Each point is reached from the start by the listed moves, each made 0, 1 or 2 times, or once backwards (-1), plus a little noise. Say if it took an odd or an even number of moves. Then give how often each move was made.
In the rows, 128 means zero.

Moves:
(1): [103  79]
(2): [170 104]
Start: [142 143]
Points:
[160  71] -> even (1, 1)
[224  95] -> even (0, 2)
[101 162] -> odd (0, -1)

Moves:
(1): [161 141 106 124 128 131 137 131 118 104 127 137]
(2): [134 130 145 136 126 137 135 114 132 141 110 127]
(3): [113 128 141 150 131 128 134 146 113 125 127 133]
(4): [137 131 136 125 128 124 124 130 134 119 128 128]
(5): [114 140 132 114 141 128 108 133 142 133 130 125]
(6): [106 121 138 145 115 135 141 131 133 129 121 141]
(7): [145 132 130 124 137 125 145 125 135 124 116 126]
(8): [136 125 112 151 121 121 133 137 124 127 123 138]
(9): [133 133 135 110 120 138 121 142 133 137 133 124]
Start: [121 132 121 115 127 122 125 130 127 124 129 123]
Points:
[141 150 121 144 131 110 126 185 134 119 114 140] -> odd (0, 0, 1, 1, 1, 0, 1, 2, 1)
[ 63  86 111 249 114  90 190 176  80 121 110 163] -> odd (-1, -1, 2, -1, -1, 1, 1, 2, -1)
[169 133 115 185 121 101 203 189  93  51 108 165] -> odd (1, -1, 2, 2, -1, 1, 2, 1, 0)
[138 109 115 175 148  92 178 125 103 131 102 118] -> odd (-1, 0, 1, -1, -1, -1, 2, 1, -1)
[190 151  92 124 110 137 161 162  83  76 128 146] -> odd (2, 0, 1, 0, -1, 0, 0, 0, 1)

Moves:
(1): [129 124 141 136 119 115 125 126 131 133 117 123 130 131 125 138 123 132
 131 125 120 127]
(2): [132 127 120 127 126 123 130 138 125 126 128 116 127 122 142 124 131 129
 130 130 130 120]
(3): [124 134 127 115 136 131 135 143 132 113 134 127 153 118 146 127 111 136
 118 126 134 119]
(4): [131 130 121 125 125 134 130 125 131 132 117 119 136 129 124 119 132 127
 125 138 115 140]
(5): [115 127 118 134 134 132 131 131 126 131 130 132 122 122 121 125 126 138
 126 150 126 125]
(6): [114 128 129 137 126 144 119 129 132 129 132 127 136 123 125 141 127 131
 129 122 116 126]
(7): [139 124 122 130 134 134 125 129 125 132 131 129 121 123 130 118 133 126
 133 120 122 123]
(8): [129 119 127 127 130 131 133 137 129 136 111 127 126 128 124 117 140 142
 146 141 132 129]
(9): [130 137 127 134 114 126 128 139 126 129 125 130 125 130 125 132 120 130
 124 124 126 134]
(10): [122 123 125 126 135 132 133 121 137 134 128 138 138 118 132 134 128 117
 130 125 134 139]
(11): [134 131 119 123 133 123 129 134 116 149 134 130 135 135 124 141 137 120
 126 135 119 127]
(12): [118 136 123 128 126 121 134 129 134 126 111 144 137 131 133 134 126 133
 130 109 109 122]
(13): [129 140 125 144 130 130 136 132 133 127 106 134 122 129 123 125 121 118
 135 141 143 133]
(14): [135 124 137 124 125 127 125 131 127 137 122 134 122 151 130 128 130 121
 127 133 123 129]
(15): [115 139 138 126 133 127 135 126 139 138 136 121 134 120 129 106 116 125
 130 127 130 116]
(16): [135 126 128 127 129 112 127 118 143 132 133 144 138 129 110 129 144 136
 131 138 124 134]
(17): [127 138 129 137 122 133  92 133 125 141 135 120 135 118 129 131 120 130
 124 124 145 116]
(18): [131 144 129 114 131 126 124 118 139 136 122 119 114 126 130 131 133 136
 120 138 138 116]
(19): [131 119 129 118 127 127 123 129 130 126 121 129 126 126 118 129 124 114
 141 136 120 124]
(20): [132 132 132 116 121 136 130 126 123 130 133 130 129 131 132 132 126 136
 132 133 131 120]
Start: [121 133 138 132 117 127 117 136 129 129 130 128 138 138 125 131 123 117
 135 144 128 119]
Points:
[135 113 120 123 130 150  68 119 158 146 145  87 108 142 142 134 191 161
 104 192 110 109] -> odd (0, 2, 0, 1, 1, 2, 1, 0, -1, 0, -1, -1, -1, 2, -1, 1, 0, 2, -1, -1)
[119 168 108  74 163 180 140 151 143 197  78 108 200 119 169 136 145 167
 135 158  89  83] -> odd (1, -1, 2, 2, 0, 1, 2, 2, -1, 1, 2, 1, 0, 0, 0, -1, 0, 2, -1, 1)
[111 140 143 103  93  73  68 121 189 183 111 181 213  83  86 139 118 139
 180 127 112  94] -> even (1, 0, 0, 0, 0, -1, 0, 1, 1, 2, 0, 2, -1, -1, 1, 2, 2, 0, 2, 1)
[ 43 121 183 111 101 120  60 172 165 117 133 145 249  95 173 169  31 141
 152 101 104  29] -> odd (2, 1, 2, -1, 1, 1, -1, 0, -1, 1, -1, 2, -1, 1, 1, 0, 2, -1, 2, 1)
[112 141  90 164 142 175 140 199  95 160  64 149 160 143 103 121 104  95
 175 174  71 110] -> odd (0, -1, 1, 1, 1, 1, 2, 1, 0, -1, 2, 1, 2, 0, 0, -1, 0, -1, 1, 0)
[ 38 205 123 158 116 125 184 218 177 135  71 163 200  83 173 118  31 160
 157 163 134  55] -> even (1, 2, 2, -1, 2, 1, 0, 1, 2, 1, 0, 2, 2, 0, 2, 0, 0, 0, 0, 1)
[106 157 138  84 120 148  79 153 137 162 161 106 203 100 155  93 102 143
 125 163 180  91] -> even (-1, 0, 1, 1, 0, -1, -1, 1, 0, 1, 0, 0, -1, 0, 1, 0, 2, 0, 0, 1)
[109 173 158  63 142  80 176  71 232 121  89 231 154 114 105 141  89 122
 155 162 123  80] -> even (1, -1, 1, -1, 1, -1, 1, -1, 0, 2, -1, 2, 1, 0, 1, 2, -1, 2, 2, 2)
[134 190 124 180  80 148  24 217 122 173  27 139 132 163 123 193  70  87
 144 114  76  65] -> even (1, 0, 1, 0, 0, 2, 2, 0, 2, -1, 1, 2, 2, 2, -1, -1, 2, 1, 2, -1)
[113 138 123 122  91 132  84 130 174 150 101 177 162 137 102 146 115 113
 160 219  98  97] -> even (0, 2, 0, 1, 2, 1, 0, -1, 0, 1, -1, 1, 1, 2, 0, 2, 1, 0, 2, 2)
